Rows are points. Each copy is the shape, with its points in the same order, turned, moved and blurred by noise. Is it also mirrored, or only turned?

Shape (5 x 2):
[[-0.05  0.31]
 [ 0.27 -0.22]
 [ 0.01  0.22]
 [-0.17 -0.56]
 [-0.18  0.38]]
Copy 1, 5 rows:
[[-0.32  0.10]
 [ 0.22  0.01]
 [-0.16  0.01]
 [ 0.26 -0.56]
 [-0.45 -0.11]]
Copy 1 is: only turned
Copy 2:
[[ 0.30  0.23]
 [ 0.11 -0.35]
 [ 0.27  0.18]
 [-0.46 -0.25]
 [ 0.22  0.39]]
Copy 2 is: only turned
Copy 3:
[[-0.06  0.49]
 [ 0.03 -0.01]
 [-0.11  0.45]
 [ 0.54 -0.12]
 [ 0.00  0.73]]
Copy 3 is: mirrored
Copy 4 (5 x 2):
[[ 0.24  0.01]
 [-0.37  0.17]
 [ 0.13  0.04]
 [-0.55 -0.37]
 [ 0.34 -0.08]]
Copy 4 is: mirrored

Shape (9 x 3):
[[ 0.35 -0.62  0.60]
 [ 0.21  0.07 -0.02]
 [-0.34  0.16  0.43]
 [-0.41 -0.05 -0.05]
 [-0.13  0.12 -0.18]
 [-0.29  0.06 -0.32]
 [ 0.24  0.00  0.52]
 [-0.09  0.40  0.35]
 [-0.02  0.15  0.02]]
Copy 1, 9 rows:
[[ 0.09 -0.87  0.31]
 [ 0.02 -0.01 -0.05]
 [ 0.03  0.08  0.70]
 [-0.38  0.18  0.40]
 [-0.21  0.24  0.08]
 [-0.38  0.37  0.10]
 [ 0.32 -0.32  0.32]
 [ 0.26  0.22  0.46]
 [ 0.03  0.21  0.14]]
Copy 1 is: only turned
Copy 2:
[[ 0.73 -0.43  0.53]
 [ 0.37  0.16 -0.16]
 [-0.18 -0.32 -0.03]
 [-0.30  0.17  0.22]
 [ 0.02  0.31 -0.10]
 [-0.15  0.33  0.06]
 [ 0.43 -0.42  0.00]
 [-0.03 -0.19 -0.32]
 [ 0.13  0.10 -0.11]]
Copy 2 is: mirrored
Copy 3:
[[ 0.67 -0.07  0.59]
 [ 0.04  0.09 -0.07]
 [-0.33  0.17  0.54]
 [-0.39 -0.28  0.25]
 [-0.31 -0.11 -0.03]
 [-0.46 -0.27 -0.06]
 [ 0.25  0.29  0.40]
 [-0.30  0.41  0.28]
 [-0.17  0.06  0.03]]
Copy 3 is: only turned
Copy 4 (9 x 3):
[[ 0.64 -0.50  0.47]
 [ 0.13  0.21  0.04]
 [-0.19 -0.42 -0.19]
 [-0.36 -0.07  0.19]
 [-0.24  0.24  0.11]
 [-0.42  0.18  0.10]
 [ 0.43 -0.30 -0.09]
 [-0.03 -0.19 -0.40]
 [-0.03  0.03 -0.05]]
Copy 4 is: mirrored

Shape (9 x 4):
[[ 0.51 -0.04  0.00  0.01]
 [-0.06 -0.38  0.41 -0.19]
 [ 0.16  0.46  0.18  0.16]
 [ 0.59  0.12  0.07  0.73]
 [-0.20 -0.42  0.48  0.04]
 [ 0.11 -0.29  0.07 -0.22]
 [ 0.11  0.06 -0.01 -0.02]
 [ 0.40  0.46  0.03 -0.12]
 [-0.40 -0.24  0.08 -0.30]]
Copy 1, 9 rows:
[[ 0.49 -0.30  0.07  0.03]
 [ 0.14  0.02 -0.57  0.17]
 [ 0.20  0.17  0.35  0.17]
 [ 0.49 -0.37  0.47  0.67]
 [-0.05  0.05 -0.54  0.39]
 [ 0.16 -0.20 -0.36 -0.05]
 [ 0.09 -0.10  0.04 -0.01]
 [ 0.38  0.10  0.39 -0.15]
 [-0.29  0.00 -0.43 -0.13]]
Copy 1 is: mirrored
Copy 2, 9 rows:
[[ 0.18 -0.18 -0.02 -0.42]
 [-0.23 -0.39  0.36  0.11]
 [ 0.04  0.40  0.18 -0.29]
 [ 0.74  0.08  0.44 -0.41]
 [-0.10 -0.34  0.52  0.29]
 [-0.08 -0.48  0.03 -0.08]
 [ 0.04  0.00 -0.03 -0.15]
 [-0.05  0.23 -0.07 -0.54]
 [-0.32 -0.26 -0.01  0.35]]
Copy 2 is: only turned
Copy 3:
[[ 0.32 -0.08 -0.02 -0.43]
 [-0.10 -0.06  0.62 -0.08]
 [ 0.05  0.30 -0.34 -0.17]
 [ 0.79  0.22 -0.22 -0.01]
 [-0.01 -0.07  0.62  0.17]
 [ 0.00 -0.35  0.31 -0.26]
 [-0.06 -0.08 -0.02 -0.24]
 [-0.06  0.18 -0.29 -0.48]
 [-0.39 -0.31  0.39  0.06]]
Copy 3 is: only turned
Copy 4, 9 rows:
[[ 0.05  0.09  0.44 -0.12]
 [-0.28 -0.55  0.06 -0.22]
 [-0.43  0.25  0.23  0.28]
 [ 0.23  0.05  0.57  0.63]
 [-0.31 -0.68 -0.07  0.04]
 [-0.14 -0.21  0.13 -0.32]
 [-0.13  0.06  0.11 -0.07]
 [-0.34  0.42  0.39  0.00]
 [-0.34 -0.26 -0.40 -0.30]]
Copy 4 is: only turned

Shape, 11 rows:
[[-0.02 -0.31  0.29  0.08 -0.33 -0.19]
 [-0.03 -0.20 -0.26 -0.40  0.74 -0.37]
 [-0.21 -0.24 -0.19 -0.11  0.00 -0.11]
 [ 0.21 -0.25  0.33  0.32 -0.01 -0.11]
 [ 0.12 -0.41 -0.17 -0.12 -0.06 -0.16]
 [ 0.28  0.39 -0.07 -0.26  0.56  0.29]
 [ 0.27  0.25 -0.23  0.01  0.64  0.51]
 [-0.12 -0.13  0.38  0.73 -0.15 -0.44]
 [ 0.20  0.20  0.07  0.64 -0.24 -0.03]
 [-0.24 -0.09 -0.05 -0.39  0.32  0.03]
 [-0.26 -0.54  0.08  0.11  0.10 -0.04]]
Copy 1:
[[-0.47 -0.10  0.36  0.11 -0.07 -0.20]
 [ 0.40  0.08  0.12 -0.02 -0.13  0.78]
 [-0.21  0.01 -0.01  0.28 -0.08  0.23]
 [-0.14 -0.42  0.47  0.02  0.11 -0.24]
 [-0.23 -0.26  0.08  0.05 -0.31  0.17]
 [ 0.48  0.09 -0.24 -0.40  0.30  0.09]
 [ 0.47 -0.26 -0.42 -0.26  0.43  0.07]
 [-0.12 -0.35  0.81  0.56  0.21 -0.42]
 [ 0.04 -0.32  0.14  0.32  0.15 -0.59]
 [-0.12  0.19 -0.06 -0.04  0.14  0.37]
 [-0.42 -0.31  0.26  0.23  0.17  0.32]]
Copy 1 is: mirrored
Copy 2:
[[-0.18 -0.11  0.68  0.10  0.17 -0.19]
 [-0.32  0.19 -0.37 -0.31 -0.26 -0.63]
 [-0.18 -0.19  0.12  0.19 -0.11 -0.37]
 [ 0.09  0.00  0.51 -0.18  0.32 -0.08]
 [-0.13  0.02  0.21  0.21  0.16 -0.52]
 [-0.26  0.08 -0.58 -0.16  0.22  0.20]
 [ 0.10 -0.09 -0.69 -0.15  0.29  0.16]
 [ 0.32 -0.06  0.89 -0.22 -0.12  0.05]
 [ 0.41  0.06  0.45  0.14  0.13  0.32]
 [-0.46 -0.23 -0.16 -0.07 -0.08 -0.29]
 [-0.05 -0.41  0.34 -0.12  0.05 -0.48]]
Copy 2 is: mirrored
Copy 3, 11 rows:
[[-0.30  0.00  0.11 -0.41 -0.02 -0.01]
 [-0.30 -0.36 -0.24  0.63  0.50 -0.33]
 [-0.07 -0.23 -0.21 -0.06  0.06 -0.17]
 [-0.23 -0.06  0.35 -0.06 -0.15  0.13]
 [-0.04 -0.26 -0.07 -0.15  0.29 -0.04]
 [ 0.13  0.36 -0.27  0.79  0.20  0.15]
 [ 0.24  0.14 -0.30  0.84 -0.08  0.31]
 [-0.42 -0.02  0.53 -0.17 -0.52 -0.25]
 [ 0.22  0.21  0.39 -0.15 -0.55 -0.10]
 [-0.28 -0.07 -0.48  0.29  0.16 -0.11]
 [-0.39 -0.39 -0.10 -0.13 -0.09  0.01]]
Copy 3 is: only turned

Shape:
[[-0.58  0.16 -0.29 -0.56 -0.28  0.01 -0.22 -0.02]
 [ 0.30  0.41  0.21 -0.19  0.12  0.48  0.31  0.60]
 [ 0.30  0.08  0.19  0.16  0.23 -0.31  0.20  0.18]
 [ 0.25 -0.20  0.22 -0.21  0.33 -0.07  0.04  0.64]
 [-0.21  0.36  0.15 -0.50 -0.30 -0.14  0.06  0.08]
 [ 0.31  0.08  0.18  0.24  0.22  0.19 -0.27 -0.02]
 [ 0.30 -0.31 -0.04  0.42 -0.13 -0.35 -0.48  0.01]
 [ 0.02  0.43  0.32 -0.41 -0.07  0.00 -0.27 -0.37]
 [-0.11  0.05  0.09  0.39  0.37  0.00  0.29  0.54]
 [-0.36 -0.46 -0.09 -0.32 -0.03  0.20  0.16 -0.25]
 [ 0.16 -0.50 -0.05 -0.04  0.28 -0.22  0.11  0.31]
 [ 0.37 -0.12 -0.23  0.07  0.03 -0.42 -0.02 -0.07]
 [ 0.32  0.43  0.02  0.16 -0.14  0.12 -0.29  0.40]
 [-0.44  0.13 -0.53 -0.53  0.12  0.42 -0.45  0.06]]
Copy 1 (14 x 8):
[[-0.53 -0.03 -0.09 -0.54  0.01 -0.13 -0.25  0.23]
 [ 0.03  0.42  0.45  0.31  0.13  0.00  0.61  0.12]
 [ 0.03 -0.01 -0.16  0.57  0.23 -0.03  0.23 -0.41]
 [-0.17 -0.15 -0.05  0.59  0.07 -0.09  0.58  0.11]
 [-0.54  0.18  0.04 -0.08  0.37  0.08 -0.12  0.10]
 [ 0.31  0.03  0.12  0.44 -0.20  0.05 -0.05 -0.08]
 [ 0.07 -0.11 -0.42  0.69 -0.20 -0.25 -0.43 -0.08]
 [-0.13 -0.11  0.21 -0.06  0.24  0.49 -0.37  0.03]
 [-0.08  0.02  0.21  0.44 -0.18 -0.39  0.39 -0.45]
 [-0.31  0.07 -0.36 -0.41 -0.40  0.24  0.17 -0.06]
 [-0.12 -0.14 -0.45  0.42 -0.16 -0.12  0.43 -0.06]
 [ 0.11 -0.07 -0.53  0.36  0.18 -0.10 -0.16 -0.10]
 [ 0.10  0.20  0.32  0.59  0.17 -0.28 -0.19  0.18]
 [ 0.01 -0.32  0.15 -0.69 -0.25 -0.31 -0.04  0.44]]
Copy 1 is: mirrored
Copy 2:
[[-0.40  0.13  0.32 -0.82 -0.08 -0.09  0.05 -0.15]
 [ 0.31  0.60 -0.28 -0.12  0.28  0.58  0.27  0.02]
 [-0.01  0.23 -0.23  0.42 -0.14 -0.02  0.43 -0.07]
 [-0.14  0.11 -0.39  0.02 -0.09  0.44  0.70  0.13]
 [-0.03  0.47  0.02 -0.54 -0.20 -0.03  0.24 -0.39]
 [-0.33  0.33 -0.13  0.36 -0.12  0.35 -0.05  0.06]
 [-0.57 -0.01 -0.44  0.35 -0.50 -0.19 -0.03  0.16]
 [-0.34  0.52  0.20 -0.12 -0.29  0.20  0.00 -0.62]
 [ 0.11  0.32 -0.01  0.26  0.11 -0.02  0.52  0.51]
 [ 0.03 -0.42  0.35 -0.34 -0.32  0.19 -0.02  0.01]
 [-0.09 -0.29 -0.27  0.13 -0.23  0.11  0.51  0.17]
 [-0.25 -0.09 -0.30  0.25 -0.12 -0.27  0.12 -0.18]
 [-0.32  0.61 -0.49  0.00  0.08  0.11  0.03  0.07]
 [-0.66 -0.01  0.30 -0.71  0.32  0.30 -0.02  0.03]]
Copy 2 is: mirrored
Copy 3, 14 rows:
[[-0.48  0.43 -0.52 -0.02 -0.38 -0.32 -0.37 -0.19]
 [ 0.04  0.61 -0.06  0.15  0.23  0.56 -0.06  0.50]
 [-0.06 -0.19  0.25  0.05  0.31  0.13 -0.35  0.30]
 [ 0.38  0.25  0.34 -0.03  0.02  0.24 -0.41  0.18]
 [-0.46  0.30 -0.22 -0.13 -0.25 -0.23 -0.15  0.34]
 [-0.20 -0.13  0.01 -0.12  0.19  0.62 -0.25 -0.09]
 [-0.01 -0.67 -0.13 -0.15 -0.08  0.32 -0.66 -0.11]
 [-0.67  0.12 -0.12 -0.51 -0.08  0.09 -0.02  0.10]
 [-0.05  0.11  0.33  0.61  0.19  0.37 -0.46  0.12]
 [-0.05  0.03 -0.23  0.16 -0.13 -0.25  0.12 -0.50]
 [ 0.38 -0.10  0.16  0.11  0.13 -0.04 -0.41 -0.12]
 [-0.03 -0.41 -0.14 -0.13  0.32 -0.07 -0.51  0.06]
 [-0.20  0.08 -0.29 -0.07  0.04  0.63 -0.54  0.39]
 [-0.34  0.68 -0.57 -0.07 -0.09  0.05 -0.46 -0.57]]
Copy 3 is: mirrored
